Every row gives one point. Two turns around zero, p and q, are shown by what they do to some points. Where does a point land after both, in the order given? Backwards means that the second turn is done in reverse. Each puzzle has new turns, and all numbers are rounded.
In the rows, 128 means zero.

Turn p:
[109 104] => [108 105]
[132  98] => [130  98]
[143 182] => [146 181]
Turn q:
[148 110] => [147 147]
[ 84 110] => [144  83]
[119 176] => [ 80 121]
[162 116] => [141 162]
Where do these land?
p, then q backwards: [141 100] => [100 115]
q, then p: [81 91] => [161  78]
p, then q: [136 162] => [ 95 139]
q, then p backwards: [114 152] => [104 114]
p, then q backwards: [169 136] => [135  87]

Turn p:
[106 105 151] => [112  96 111]
[105 152 116] => [133 150 101]
[129  96 106] => [158 104 133]
[117  77 155] => [116  71 127]
[153 165  88] => [157 178 145]
[159 174 152] => [ 93 171 152]
Turn q:
[142 156  71] => [120 151 188]
[ 80 154 152] => [103  74 124]
[137 119 120] => [130 143 128]
[118  92  91] => [ 95 169 124]
[142 115 180] => [161 111  87]
[150 132 154] => [160 120 118]
Where do these land?
p, then q: [140 142 128] => [132 111 133]
p, then q: [118  91 146] => [111 153  98]
q, then p: [112  95 109] => [136 151  94]
p, then q: [143  98 123] => [143 138  99]
p, then q: [127 214 134] => [113  72 192]

Turn p:
[108 170 136 110 148 108] => [107 146 155 133 140  87]
[105 108 111 164 110 131] => [128 113  79 124 115 124]
[110 142 147 112 108 123] => [113 119 133 157 144 117]
[136 104 127  92 225 126] => [101 204 161  75 133 157]
[142 165 128 151 124 121] => [156 125 137 132 120  94]
[105 141 124 142  95 152] => [121 106 109 159 104 116]
[108 106  92 109 100 129] => [ 94  88 115 117 122 142]
[190 110 150 132 114 145] => [182 121 145 137 130 171]
[147 106 138 138 128 117] => [149 130 119 119 144 145]
Turn q:
[154 112 124 135 142 100] => [136  97 134 126  98 125]
[138  85 147 132 107 106] => [ 97  94 138 126 120  97]
[142 129 149 155 124  90] => [145 113 146 114 108  91]
[ 65 159 113 103 121 191] => [122 187  96 146 192 157]
[154 126 145 143 125 146] => [121 130 165 122 125 134]
[ 89 135 115 120 160 164] => [146 138 112 151 171 160]
[164 126 125 110 128 106] => [121 112 125 105  93 136]
[ 88 163 129 101 135 153] => [140 162  99 118 168 146]
[159 116 106 154 110  96] => [125 119 138 143  76 105]
Where do these land?
p, then q: [113 155 112 116 108 161] => [108 129 135 143 136  82]
p, then q: [107 108 139 129 135 111] => [150 132 110 140 132 145]
q, then p: [105 136 104 155 109 132] => [154 126 121 121 126  89]
p, then q: [135 131 154 140 130 139] => [140 141 149 129 112 129]
q, then p: [118 192 105 102 123 111] => [129  87 179 116  99 108]
p, then q backwards: [142 125 128 166 162 168] => [149 178  93 132 125 114]
p, then q: [171  85 157 142 134  73] => [150 106 139 110 115 207]
p, then q backwards: [134  92 125  74 124 129] => [149 105 141 101 142 175]

Turn p:
[127 127 193 140 134 116 136 135] => [113 130 104 156 104 131 178 124]
[128 125 113 145  91 172 135 111] => [164 142 129  79 126 129 135 144]
[142 138 127 151 124 140 149 147] => [142 152  99 129 135 136 127 135]
[121 147 130 133 132 114 126 112] => [128 111 119 134 118 110 122 134]
[141 159 116  45 134 136 142 114] => [138 157 182 152 128  70 108 107]
[113 110 116 145 141 118  31 131] => [ 74  68 125  82 154 140 125  93]
[137 110 122 132 107 104 128 141] => [102 139 131 124 123 147 119 147]
[138 108 111 144 144 130 153 121] => [152 129 125 137 120 158 109 129]
[104 128 124 117 145 122 152 140] => [139 123 138 160 145 130 129 140]
Turn q:
[141 174  94 121 109 128 128 107] => [143 153 156 133 136  79 132 114]
[123 109 120 121 132  97 171 127] => [100 132 132 169 115 135 143 147]
[120 170  65 114 146 123  94 107] => [137 116 144 132 152  71 158  76]
[139 118 158 141 151 182 124 150] => [165 128  79 112 129 155 106 130]
[120 129 153 156 142 162 127 142] => [156 123 107 125 132 156  98 120]
[114 137 172 130 141 141 126 163] => [120 142 102 115 146 166  99 119]
[145 105 139 143 124  84 135 121] => [105 108 146 139 134 133 129 170]
[113 140  87 109 105 132 105 103] => [132 127 157 114 110  95 153  96]
[136 112 132  99 124  97 134  95] => [111 133 150 128 128 131 171 153]
[146 105 121 118 106 112 131 147] => [100 125 121 120 107 113 126 152]
[111 109 165 156 129 149 131 145] => [138 118 115 122 118 173  96 131]
Where do these land?
p, then q backwards: [146  95 110 129 127 123 136 112] => [105 119 151 144 104 138 133 125]
p, then q: [143 128  94 171 161 103 135 149] => [159  83 111 110 119 102 131  96]
q, then p: [ 90 127 137 124  98 121 135 163] => [131 100 142  95 135  98 153 139]
q, then p: [126 112 157 109 139 114 147  95] => [161 157 111 143 147 130 149 129]
q, then p: [145 182  95 138 121 164 104 140] => [ 90 109 129 137  86 107  84 108]
p, then q: [161 149 132 125 136 139  72 126] => [121 127 167 130 128 130 183 111]
p, then q: [114 100 127 110 147 127 155 133] => [158 127 118 126 134 146 100 145]
p, then q backwards: [121 130 141 103 115  75 128 113] => [131 105 104 135  99  89 150 135]
p, then q: [129 128 179 130 113 144 159 136] => [131 163 135 167 121 109 100 138]
p, then q: [104 129 110 142 122 170 109 112] => [119 138  99 124 131 125 169 156]

Turn p:
[112 147 103 158 124 160 130 105 125] => [129 131 158 126 107 103 114 131 167]
[163 108 138  98 168 106 135  83 134] => [104 143 120 109 161 110 155  74 103]
[ 68 167  98 145  95  99 109 164 134] => [172  92 118 133 128 169  91 155 181]
[ 95 101 136 138 103 144  79 130  89] => [164  98 123 173  80 118 134 120 125]
[105  91 146 166 130 101  96 133 132] => [156  82 151 133 114 146 118 108  97]
[129 117 108 114 170 136 180 163  92] => [143 167 155 134 159 139 185 158 130]
[147 140 161 100 160 168 163 111 128] => [ 84 182 139 152 147 110 135 123 116]
[127 162  84 117 146 168 143 159 155] => [136 190 135 104 120 145 114 154 164]
[167  86 149  95  79  79 161 122 183] => [ 56  92  84  84 134 170 148 124  93]
[167 161 157 148 104 119  82 109 109] => [135 103  96 131 129  70  87 131 105]
Turn q:
[ 75 134  87 122  94 181 142 147 110] => [ 84 127  89  90 137 139  69 110 107]
[ 50  95 139 106 105 164 127 125 144] => [ 76 115 125 113 164  78  94  95 104]
[169 118 141 165 150  80 149 150 155] => [161 177 137 160  90 112 161 148 137]
[ 79  84  97 114 101 139 112 113  96] => [ 98 122  94 135 187 125  91 100 141]
[127 189 131 128 124  89 138  97 104] => [141 118 149 116 101 173 148  82 155]
[175 125 144 139 193 124 145 123 133] => [191 147 166 130 124 127 140 163 122]
[182 127 164 108 148  97 131 161 124] => [171 126 130 163 112 134 176 145  94]
[182 125 124 111 134 112 138 117 166] => [169 105 125 145  95 105 141 154 145]
[ 69 140  93 129 115 165  74 138 130] => [ 52 111 135 126 147 148  79 134 127]
[171 143 159 157 115 127 125 110 119] => [139 132 129 104 122 139 181 147 147]
Where do these land?
q, then p: [ 88 169 142 137 113  88 130 155 102] => [ 94 119 150 165 114  93 119 119 174]
p, then q backwards: [113 107 158 149 115 167 145 134  88] => [143 128 147 121 149 102  94 155 173]
p, then q: [187 142 172 162 165 101 127 198 160] => [142 113 136 145 175 215 134 144  66]
q, then p: [158  64 157 107 139 168 186 112 130] => [158 138  86  80 190 114 171 126 102]
p, then q backwards: [136 157  92 110 174 164 120 117 140] => [108 111 122 182 142 110 171 112 124]
p, then q: [131 107  81  75  85 168 106 122 145] => [100  97  78 107  78 116  94 107 158]
p, then q: [113 103 125 122 126 100  78 132 157] => [138  94 100 109 162 130 122 151 158]
p, then q: [ 93 123 160 130 125  99 163 101 152] => [113 143 164 109 173  93 111 129 124]
p, then q: [152 189 128 120 142 125 110  97 119] => [133 120 168 178 111 147 120 128 160]
p, then q backwards: [126 113 113 152  96 144 154 118 132] => [136 158 135 140 118 138 106 116 162]
q, then p: [112 135  81 145 129  85  89 122  84] => [121 160 177 124  89 119  77 114 142]

Turn p:
[187 121 135 130 136 110 153 128 102 121 104 129] => [131 135 113 153 143 132  79 113 114 122 105 165]
[140 107 146 153 119 112 122 110 114 131 101 153] => [129 154 134 135 125 141 127 128 146 107 117 172]
[160 126 152 154  90 141 124 140 140 139 113 139] => [ 94 140 111 117 110 158 113 140 120 112 138 159]
[116 137 148 141 141 135 133 123 137 135 161 157] => [114 115 122 142  97 139 152 122 150 135 112 118]
[137 117 123 142 147 123 127 145 222  98 163  86] => [ 69  96 150 144 172 159 142 143 120 190 157 105]
[115 142 142 115 109 103 157 137 108 129 113 142] => [134 113 147 128 102 106 100 117 137 104 130 140]
[108 114 106 140 126 147 163 106 118 130 164 120] => [109 144 127 107 122  99 135 110 143 156  98 104]
[139 107 138 118 125 132  91 101 146 141 104 134] => [129 145 111 137 153 134 149 160 140 107 142 148]
[111 145 140  71 109 155 148 122 109 127 119 150] => [145  94  95 105 113  90 117 125 150  96 133 121]
[110 103 101 128 122 146 104 177 116 132 122 158] => [132 132 132 101 133 148 159  88 106  88 139 116]
[106 122 145 129 148 138  83 107 130  90 147 109] => [159 124 134 117 151 161 149 154 161 152 125 106]
[116 225  81 146 135 112 163 101 130 144 108 118] => [155 110 143 135  73  65 131 148  74 181 125 156]
[126 116 133  87 153 124 157 188 110 149 101  79] => [145 133 123 150 145 111  75  85 108 117 182  90]
[122 110 101 139 133 112  67 106 109 128 171 119] => [147 158 150 125 149 150 164 159 121 123  87  93]
Turn q:
[199 133 147  88 127 136  83 119 138 105 173 128] => [196 119 136 145 141 164 163 183 140 115 136 101]
[157  84 106 156 125 152 116 129 105 116 124 122] => [134 138 123 133 107 156 155 100 147 123 174 138]
[103 172  99 157 132 130  90 141 130 111 132 102] => [100 162  95 151 166 107 123 143 131 100 148 127]
[131 162 187 133 119 110 150 177  93 153 136  94] => [ 72 139 136 129 129 153 135 143 112 155  94  60]
[ 77 132  97 132 129 104 150  67 110 107 118 131] => [137 135 104 153 135 103  89  78 147 123  91 165]
[ 84 115 148  99 145 136 139 129 118 120 103 128] => [109  97 139 113 151 107 137 104 146 146 103 137]
[144 157 139 140 123 113 115 132 115 167 102 111] => [116 152 146 145 126 113 111 132 117 149 143  86]
[143 100  76 131 153 147 106 117 119 152 188 153] => [166 117 131 116 139 170 107 107 117  66 169 135]
[156 123 112  95 145 148 176 112 109 109 143 155] => [151 105 157 146 130 177 130 117 117 134 107 171]
[110 127 110  95 127 129 116 129 114 117 115 146] => [143 111 126 133 158 112 142 107 115 132 125 140]
[105  99 165 133  91 150 138 140 146 117 102 124] => [101 100 118 114  89  98 164 129 140 143 120 130]
[156 126 112 124 117 116 146 116 154 161 122 100] => [138 120 123 135 103 135  87 147 122 156 151 121]
[124 106 127 154 118  81 134 141 169 112 132 131] => [137 155  88  84 104 120 121 144 125 138 120 140]
[108 137 160 157  88 110 145 155 147 116 121 143] => [ 99 146 108 110  92 103 150 143 105 131  96 125]
[123 149 135 127 180 158 116 116 153 158 109 152] => [122 125 191 115 148 102 106 144 136 110 144 141]
Where do these land?
q, then p: [142 167 112 132 114  92 146 141 117 105 198 140] => [181 129  97  83 130 140 121  99  84 145 130 152]
q, then p: [112 105  98 129 140 149 122 113  81 145  81 122] => [114 148 132 155 117 116 159 161 172 151  95 127]
p, then q: [127  99  99 127 151 137 103 133 142 134  86 150] => [135 143 156 135 133 166 112 121 127 115  96 165]
p, then q backwards: [127 106 139 149 135 118 117  94 143 104 114  90] => [154 143 127 119 175 117 127 130 136 107 103 107]
q, then p backwards: [128 148 129 168 143 144  98 109 167 123 121  99] => [115 113 167 109  99 119 131  94 137 161 109 110]
p, then q: [ 99 132 126 136 129 150 131 119 123 167  96 126] => [145 138 108 148 124 144 109 145  93 120 101 126]
p, then q: [151  97 104 103 126 154 124 138 121 174  96 106] => [136 164 110 155 182 153 107 121 125 109 115 139]
q, then p: [111  69 128 144 126 165  87 158 111 151 101 119] => [ 93 115 145 134 143  86 124 144 174 149  99  81]
p, then q: [122 180 146  91 125 117 144 139 132  76 166 125] => [143  98 110  88 102 128 150 113 157 155 176 100]
p, then q: [109 120 130 142 150 131 169 124 156 109 150 116] => [125 110 134 105 108 104  83 123 141 122 128 108]
q, then p: [152 151 151 107 112 130 144 106 121 112 181 170] => [138 134 101  99 138 157  85 102 122 128 140 179]
q, then p: [137 151 138 118  63  91 147 141 144 110 152 156] => [152 153 132  97 123 111  86 101  78 103 123 157]
q, then p: [168 152 160 139 116 105 150 161 117 115 134 151] => [148 132 103 108  84 113  88 112 114 125 155 133]
p, then q: [106 113 133 108 161 110 111 117 117 168 117 122] => [117 174 116 137 114 153 113 161 134 128 118 133]
